Rows are points. Each copy is the shape, with its points in the same order, turned, moved and blurred by noise. Say if it was mirrored as well.
In the rows, zero is written as 128.

Shape:
[[111  86]
 [149 105]
 [211 141]
 [172 174]
 [113 156]
 [ 88 156]]
Copy 1:
[[ 95  74]
 [130  88]
 [197 117]
 [163 161]
 [103 142]
 [ 76 151]]
Copy 1 is: only turned
Copy 2, 6 rows:
[[119 183]
 [146 154]
 [194  97]
 [145  79]
 [ 93 116]
 [ 73 130]]
Copy 2 is: mirrored
Copy 3, 6 rows:
[[166 104]
 [122  99]
 [ 55  89]
 [ 60 137]
 [128 167]
 [135 182]]
Copy 3 is: mirrored

Shape:
[[146 119 142  85]
 [108 137 146 213]
 [156 135 115 165]
 [125 157 132  75]
 [134 118 102 102]
 [ 83  65 127  69]
 [156  80 138  51]]
Copy 1 (7 x 4):
[[153 131 121  81]
 [115 181  70 203]
 [169 138  82 149]
 [152 140 155 108]
 [158 102 120 109]
 [ 79  86 107  72]
 [146 116 110  44]]
Copy 1 is: mirrored
Copy 2, 7 rows:
[[156 133 161  66]
 [135 179 132 186]
 [176 161 118 142]
 [135 167 141  33]
 [142 118 110  79]
 [ 80  89 160  61]
 [159  94 179  35]]
Copy 2 is: only turned
Copy 3 (7 x 4):
[[154  94 149 105]
 [ 90 193 113 152]
 [142 159  99 118]
 [153  71 135 141]
 [134  94 109  99]
 [ 80  57 161  78]
 [155  67 166  62]]
Copy 3 is: mirrored
Copy 4, 7 rows:
[[177 120 124 105]
 [ 76 122 137 187]
 [106 149 144 123]
 [185 158  92 132]
 [136 139 106  96]
 [158  77  52  95]
 [192 104 109  60]]
Copy 4 is: mirrored

Shape, 13 rows:
[[163 165  92 175 104 141  81  93]
 [ 85 139 181 144  93 176 110  76]
 [ 85  92  84 151  83 128 112 140]
 [152 187 116  76 126 165 189 156]
 [178 159 177  84 178 161 153  86]
 [158 169 147 115 117  98  79 182]
 [159 122 123 143 184 163 117 110]
 [144 193  77 124 160 122 160 123]
 [118 132 173  89 179 153 184 160]
 [ 68  97  86 117 166 193  98 167]
 [147  89 106  80 181 161 177  73]
 [ 90 113 171  78 108  89  86 121]
 [149 151 135 148 125 145  87  95]]
Copy 1 (13 x 8):
[[191 127  92 184 106 127 125  72]
 [115  99 189 156 103 161 136  52]
 [104  70 101 137  78 129 100 138]
 [125 208 126  94 119 183 156 145]
 [170 191 178 112 189 165 155  90]
 [191 146 134 131  88 101 184 162]
 [163 120 131 169 190 163 137 123]
 [129 200  78 137 138 127 148 109]
 [103 161 183 102 169 156 168 168]
 [ 95  59  95 138 155 184 169 145]
 [127 137 127  82 219 162  97 106]
 [141  79 176  86 103  84 161 112]
 [176 118 139 160 127 129 146  80]]
Copy 1 is: mirrored
Copy 2 (13 x 8):
[[ 90 109  82 206 146 106  77  88]
 [ 69 112 160 138 106 169  67  56]
 [ 95  61  70 123  96 136 100 135]
 [ 94 189 113 120 178 154 173 140]
 [121 164 155 119 221 131 123  72]
 [118 157 110 150 140 105  63 169]
 [153  92 102 148 202 144  95  87]
 [139 171  52 140 153 123 141 100]
 [155 150 156  73 169 172 133 117]
 [112  71  60  79 147 216  58 132]
 [121 101 102  81 219 135 158  45]
 [ 93 110 146  70 117  91  56 121]
 [107 115 119 169 149 118  62  94]]
Copy 2 is: mirrored
Copy 3:
[[174 181  68 166 139 133  75  74]
 [109 125 143 130 125 184  95  42]
 [108  98  67 148  88 116  84 117]
 [148 169  85  67 139 183 174 149]
 [188 132 128  85 205 174 160  84]
 [155 182 133  93 150  96  76 154]
 [169 109  98 148 196 154 122 115]
 [142 183  51 119 173 130 169 124]
 [124 105 147  89 174 168 175 151]
 [ 74  76  67 133 169 169  82 160]
 [170  60  64  92 181 158 177  89]
 [106 101 139  63 135  89  80  86]
 [160 145 104 139 157 141  85  75]]
Copy 3 is: only turned

Shape:
[[ 80 108 124 110  71 109 164 112 143]
 [140  68  59 122 115  63 103 115  40]
 [148 133  63  90 181 192 141 181  61]
 [125 151 135  88 141 151 195 208 146]
 [158 171 130  72  87 130 186 128 140]
 [116 179 140 116 120  93 170  71 149]
 [131 193 106 143  86  83 142 140 106]
 [149 147 135 146 125  96 162 113 159]
 [162  78  59  87 120 122  49 177  78]
 [147 167 122 157  92 151 147 117 119]
 [120 165 202 106 112 127 177 127 120]
 [ 82  88  72  93 116  71  60 108  86]]
Copy 1:
[[ 84 111 130 109  84 153 177 120 137]
 [141 122  52 100 103  67 124 126  38]
 [184 197  87 113 211 161 173 127  64]
 [147 167 168 138 178 151 219 148 147]
 [179 149 163  84 108 162 184 132 159]
 [137 106 168  93  98 176 120 169 150]
 [156 169 129 136  75 130 126 171 139]
 [155  94 147 139 117 145 134 152 152]
 [152 181  53 114 163  60 128  68  90]
 [173 145 132 151  95 183 139 123 129]
 [137 133 222 120 114 163 162 128 124]
 [ 75 142  67  82 120  87  90 109  83]]
Copy 1 is: mirrored
Copy 2:
[[ 80 117 130 109  85 118 180 101 151]
 [107  85  53 114 110  54  80 118  84]
 [128 148  31 117 181 147 158 187  54]
 [128 148 115 118 157 132 221 202 143]
 [166 162 123  98 113 113 200 116 126]
 [119 166 159 128 143  97 180  67 136]
 [122 182 125 161  95  66 147 130 126]
 [149 143 135 158 149 103 168  95 161]
 [131 112  42  81 113 126  59 177 107]
 [147 155 115 173 106 140 167 112 111]
 [142 140 201 129 134 124 203 132 109]
 [ 69 115 101  80 112  98  58 112 109]]
Copy 2 is: only turned
Copy 3 (12 x 9):
[[132 131 120 108 109 119 153 131 212]
 [186 108  33 100 159  40 114  92 130]
 [169 153  32 100 214 190 151 160  81]
 [149 150 132 104 168 172 178 232 137]
 [172 175 131  76  95 152 181 169 146]
 [113 172 152  97  94 107 196 115 146]
 [144 192  99 143  92  80 153 152 127]
 [124 121 140 118  92 108 188 146 124]
 [166 107  30  75 155 113  56 143  95]
 [151 150 105 154  90 150 176 131 124]
 [164 165 191 131 135 141 170 143 153]
 [117 134  63  77 157  63  68  90 148]]
Copy 3 is: mirrored

Shape:
[[189 128 136  84 220 159 140 118  42 156  70 121]
 [160 134  97 154 109 156 167 133 113 114 158 123]
 [117 114 167 110 124 211 150 109 109  84 200  92]
 [160  92  89 144 123 154 172  82 112 131 121 143]
 [141 123 128 158 153 130  38 110 168 138  98 114]
 [162 170 115  61 135 166 135  86  99  67 184 173]
 [105  87 170 120 143 127 124 140 181 194 146 133]
 [121 114 122 138 159 166 105 179 121 129  90 180]
 [ 98 130 164  98  85 154 151 126 102 126 138 139]
 [105 180 121  64 114 114 107 128 163 114 119 165]
 [106 182  97 132 106 120 115 138 138 200 168 141]
 [204 154 102  78 119 175 158 125 132 102 109 152]
 [116 152 134  95  93 162 189 108 141 146  76 109]
 [ 67 139  89 175 121 149 119 121 115 110 112  66]
 [118 122  86  83 125 134 108 121 122 111 176 121]
 [127 192 127 134 108 107 122 189  80 110 123 139]
 [158 204  89 125 159  85 136 120 132 126 110 158]]
Copy 1 (17 x 12):
[[216 135 145  97 184 196 178 201 152 159  90 101]
 [109 124  91 119 132 149  89 127 102 142  99  95]
 [ 96 105 121  55 109 216 102  74 123 131  90 121]
 [125  97  92 150 163 139 136 120 121 138  60 106]
 [136  86 146 170 122 137 116 136 233 117 167  94]
 [145 171  46  86  92 201 155 102 135 100 115 122]
 [118  81 142 101 141 103 139 101 191 199 146 162]
 [102 112 121 146 122 167 148 203 180 165 131 146]
 [113 128 141 105  80 160 149 104 110 159 107 149]
 [129 153 108 123  55 122 189 126 166 135 156 115]
 [137 135  96 153  97 120 138 101 135 219 173  94]
 [153 156  70 104  91 147 125 166 153 124  59 104]
 [116 140 161 111  91 110 158 122 123 162  59  93]
 [ 69  88 158 149 116 166 134 127 115 127 143  43]
 [132  81  76 104  93 162 156 105 126 129 151  96]
 [131 168 125 139  80 155 120 182  93 149 182 115]
 [145 188  91 153 134 116 161 157 148 132 154  83]]
Copy 1 is: mirrored
Copy 2 (17 x 12):
[[157 161 155  67 184 131  94  72  29 171  71 127]
 [154 123  86 130 137 149 146 146  75 123 136 195]
 [ 92  89 126 138 173 193 137 127  74  90 185 139]
 [170 101 100 102 144 161 156 103  88 116  91 206]
 [180 156 112 149 125 124  61  85 167  89 101 135]
 [ 90 174 142  74 179 134 156 122  74  71 172 198]
 [182 114 167 169 170 160 136 125 184 153 117 139]
 [132 148 164 136 135 138  69 151 112 130  67 177]
 [ 98 105 158 139 125 132 166 125 108 135 135 154]
 [108 178 150 108 133  88 153 151 164  98 113 148]
 [144 172 110 131 118 127 137 144 175 189 158 177]
 [148 182 135  76 131 154 166 146  62  84  99 168]
 [117 124 115 116 114 149 196 129 110 140  70 127]
 [108  80  43 136 118 122  95 128 129 136 109 137]
 [137 118 120  81 154 114 126 142 142 106 164 167]
 [118 164 124 153 111  63 111 165  82 154 131 158]
 [151 210  91 111 160  76 143 132 117 135  95 179]]
Copy 2 is: only turned
Copy 3 (17 x 12):
[[173  81 124 114 107 115 200  34  72 167  64 140]
 [154 163 106 154 121 148 119 130  94 124 133 145]
 [147 111  97 140 124 184 117 107 110  57 179  66]
 [125 160 112 150 134 174 115  86 110 126  99 174]
 [137 112 176 140 108 122  91 120 184 203 108 104]
 [167 108 119 104  82 117 104  67 109  73 209 173]
 [105 119 137  91 179 182 157 153 183 161 134 103]
 [ 95  78 138 142  82 126 156 147 124 152 101 151]
 [ 90 124 155  97 135 172 121 132  75  97 155 109]
 [ 82 133 154  51  76 106 118 128 135 138 173 151]
 [117 165 155 122 127 145 155 143 114 204 209 134]
 [165 126 107  92  75 134 111 114  99 122 120 186]
 [106 173 143  71  92 184 137 108  85 125 108 122]
 [ 81 186 139 179  89 141 114  97 113 152 136  54]
 [105 132  86 113 125 118 111 104 128 141 193 122]
 [104 146 160 122 102  70 149 163  50 139 149 134]
 [134 185 158 113  85  75 147 101 132 158 147 186]]
Copy 3 is: mirrored
Copy 4, 17 rows:
[[137 150 171  56 135 143  81 106   7 192 124 104]
 [158 148 140 157 119 139 138 125  75  86 157 121]
 [131 106 166  85 105 143 211 101  76  76 205  91]
 [156 123 172 163 127 169 127  92  70 112 114 132]
 [123  64  97 103  98 161  60 132 138 144 150 102]
 [166 170 183  83 142 153 111  59  92  88 231 137]
 [ 97  63 156 115 173 160 150 180 138 156 139 131]
 [102 125  97  84 132 148 106 132  80 128 129 186]
 [ 91 159 174 105 115 134 176 119 122 111 157 132]
 [113 176 137  81 159 149  95 105 178 115 167 135]
 [ 98 163 119 174 166 164 116 166 132 143 194 115]
 [200 182 156  87 130 184 109 108  95 107 143 145]
 [141 184 152 115 133 162 174 103 137 146  99 104]
 [ 88 123  72 142 111 126 137 101 100  91 128  57]
 [106 134 154 112 160 157 106 117 109  68 185  95]
 [111 201 109 111 110  84  98 159 105 116 168 135]
 [167 178 115 131 166 114  60 108 126 148 162 134]]
Copy 4 is: mirrored
